Rows are points. The last column is the point's height on a tilted bowl or saddle (a function of degree 2), plus a little noise. Count its main directions that bend up, bend down and stay straight.

Points (10 x 3):
[[-0.96  0.20  1.10]
 [ 1.03  0.37 -0.10]
 [ 0.41 -0.40  0.72]
 [ 0.57  0.30 -0.01]
 [ 0.35  0.45  0.30]
 [ 0.22  0.07  0.00]
 [ 0.03 -0.31  0.25]
 [ 0.04  0.19  0.12]
 [-0.42 -0.19  0.07]
 [ 0.41  0.02  0.01]]
Directions: 1 up, 0 down, 1 straight

Points, 10 rows:
[[-0.23  0.38 -0.07]
 [ 0.12  0.77 -0.82]
 [ 0.21  0.41 -0.53]
 [-0.18  1.25 -0.50]
 [-0.19  0.24 -0.14]
 [ 0.49  0.39 -0.65]
 [ 0.43  0.24 -0.39]
 [ 0.19 -0.01 -0.13]
 [ 0.15 -0.15 -0.06]
 [-0.46  0.41  0.27]]
Directions: 1 up, 1 down, 0 straight

Points:
[[ 0.34  0.16  0.22  0.33]
 [-0.13  0.27  0.77  0.77]
 [ 0.05 -0.24 -0.25  0.24]
 [-0.20  0.34 -0.26  0.03]
 [ 0.26  0.23 -0.22  0.17]
 [-0.43  0.45 -0.29  0.07]
 [-0.03  0.51  0.21  0.25]
 [-0.13  0.44 -0.86  0.14]
 [ 0.74  0.52 -0.14  0.71]
 [-0.96  0.43 -0.22  0.58]
 [ 0.32  0.11  0.22  0.30]
 [ 0.18 -0.34  0.85  0.58]
 [ 0.32 -0.53  0.78  0.51]
 [ 0.37 -0.99  0.11  0.54]
 [-0.02  0.71  0.33  0.44]
 [ 0.50  0.16 -0.07  0.38]]
Directions: 2 up, 0 down, 1 straight

Points, 21 rows:
[[ 0.49  0.39 -0.50 -0.64 -0.40]
 [ 0.10  0.04  0.87  0.87 -0.90]
 [ 0.81 -0.44  0.28  0.64 -1.04]
 [-0.48  0.33  0.27  0.18 -0.20]
 [-0.18 -0.08  0.05 -0.35 -0.25]
 [-0.09  0.55  0.44  0.19 -0.06]
 [ 0.31  0.08  0.24 -0.28 -0.25]
 [-0.37  0.05 -0.39  0.35 -0.23]
 [-1.05  0.11 -0.14 -0.48 -0.80]
 [ 0.25  0.25 -0.26  0.60 -0.34]
 [-0.11 -0.17 -0.29  0.07 -0.21]
 [ 0.42  0.51 -0.49  0.35  0.01]
 [-0.19  0.84 -0.21 -0.19  0.19]
 [ 0.02  0.27 -0.41  0.00 -0.06]
 [-0.98  0.66  0.16  0.35 -0.23]
 [-0.19  0.30  0.30  0.03 -0.14]
 [-0.60 -0.47  0.11  0.72 -0.74]
 [-0.39 -0.14 -0.98 -0.04 -0.20]
 [ 0.25  0.06 -0.03  0.16 -0.24]
 [ 0.56  0.23 -0.99 -0.08 -0.13]
 [-0.34 -0.24 -0.63  0.49 -0.38]]
Directions: 1 up, 2 down, 1 straight

Points (45 x 7):
[[-0.29  0.45  0.04 -0.89 -0.02  0.38 -0.48]
 [ 0.63  0.61 -0.17  0.38 -0.02  0.31 -0.26]
 [ 0.00  0.65  0.01  0.20  0.30  0.22 -0.14]
 [ 0.28 -0.38  0.21  0.41 -0.30 -0.13 -0.18]
 [-0.56  0.53  0.19 -0.29 -0.26  0.07 -0.30]
 [ 0.00 -0.31  0.35 -1.01 -0.62  0.34 -0.61]
 [-1.08 -0.54 -0.72  0.67  0.22  0.87 -1.35]
 [-0.51 -0.08 -0.42  0.08  0.20  0.26 -0.14]
 [-0.21  0.32 -0.07 -0.61 -0.93 -0.03 -0.40]
 [-0.13  0.65  0.06  0.33 -0.05 -0.60 -0.08]
 [-0.44  0.02 -0.42  0.33  0.16  0.22 -0.13]
 [ 0.34 -0.06  0.77 -0.46  0.46 -0.88 -0.38]
 [ 0.24 -0.88  0.20 -1.41 -0.29 -0.33 -0.94]
 [-0.03  0.85  0.08 -0.01 -0.33 -0.78 -0.21]
 [ 0.08 -0.31 -0.17  0.02  0.08 -0.90 -0.11]
 [ 0.14 -0.30  0.51  0.24 -0.65  0.31 -0.42]
 [ 0.41  0.16 -0.07  0.13  0.57  0.48 -0.29]
 [ 0.02  0.03  0.70  0.29 -0.26  0.11 -0.30]
 [ 0.86  0.52 -1.06 -0.34  0.11  0.09 -0.60]
 [ 0.13 -0.15  0.08 -0.03 -0.43  0.07 -0.02]
 [-0.22 -0.32  0.19 -0.04 -0.03 -1.13 -0.29]
 [-0.52 -0.16 -0.09 -0.43 -0.11  0.10 -0.10]
 [-0.26 -1.02  0.40  0.18  0.58  0.02 -0.72]
 [-0.28 -0.39  0.36 -0.22 -0.16  0.12 -0.16]
 [ 0.44 -0.41 -0.05  0.20  0.42 -0.59 -0.21]
 [ 0.08 -0.06 -0.34 -1.18 -0.55  0.05 -0.49]
 [ 0.66 -0.01 -0.85  0.18  0.46 -0.67 -0.34]
 [-0.34  0.35  0.37 -0.14 -0.22 -0.32 -0.09]
 [ 0.52 -0.09  0.54  0.09  0.43 -0.05 -0.23]
 [-0.27  0.00  0.72  0.01 -0.35  0.26 -0.40]
 [-0.25 -0.15  0.35 -0.77  0.16  0.35 -0.33]
 [ 0.19  0.04 -0.09 -0.10 -0.31  0.49 -0.13]
 [ 0.33  0.43 -0.55 -0.15  0.03  0.13 -0.06]
 [ 0.58  0.42  0.16 -0.14 -0.04  0.12 -0.13]
 [-0.16 -0.08  0.11 -0.38  0.39 -0.29  0.03]
 [ 0.14  1.02  0.69 -0.29 -0.07 -0.14 -0.56]
 [ 1.61  0.48 -0.63 -0.23 -0.18  0.01 -0.96]
 [-0.64 -0.23 -0.53  0.30  0.15 -0.51 -0.25]
 [ 0.17 -0.22 -0.56 -0.40 -0.03  0.42 -0.21]
 [-0.88 -0.41 -0.45  0.45 -0.54 -0.62 -0.78]
 [ 0.25  0.12  0.02 -0.43  0.19  0.39 -0.17]
 [-0.38 -0.33  0.00  0.10  0.72  0.41 -0.35]
 [-0.44  0.03 -0.50  0.46 -0.23  0.42 -0.33]
 [-0.14  0.16 -0.14 -0.11 -0.36  0.37 -0.10]
 [-0.17  0.54  0.12  0.73  0.26  0.59 -0.55]]
Directions: 0 up, 6 down, 0 straight
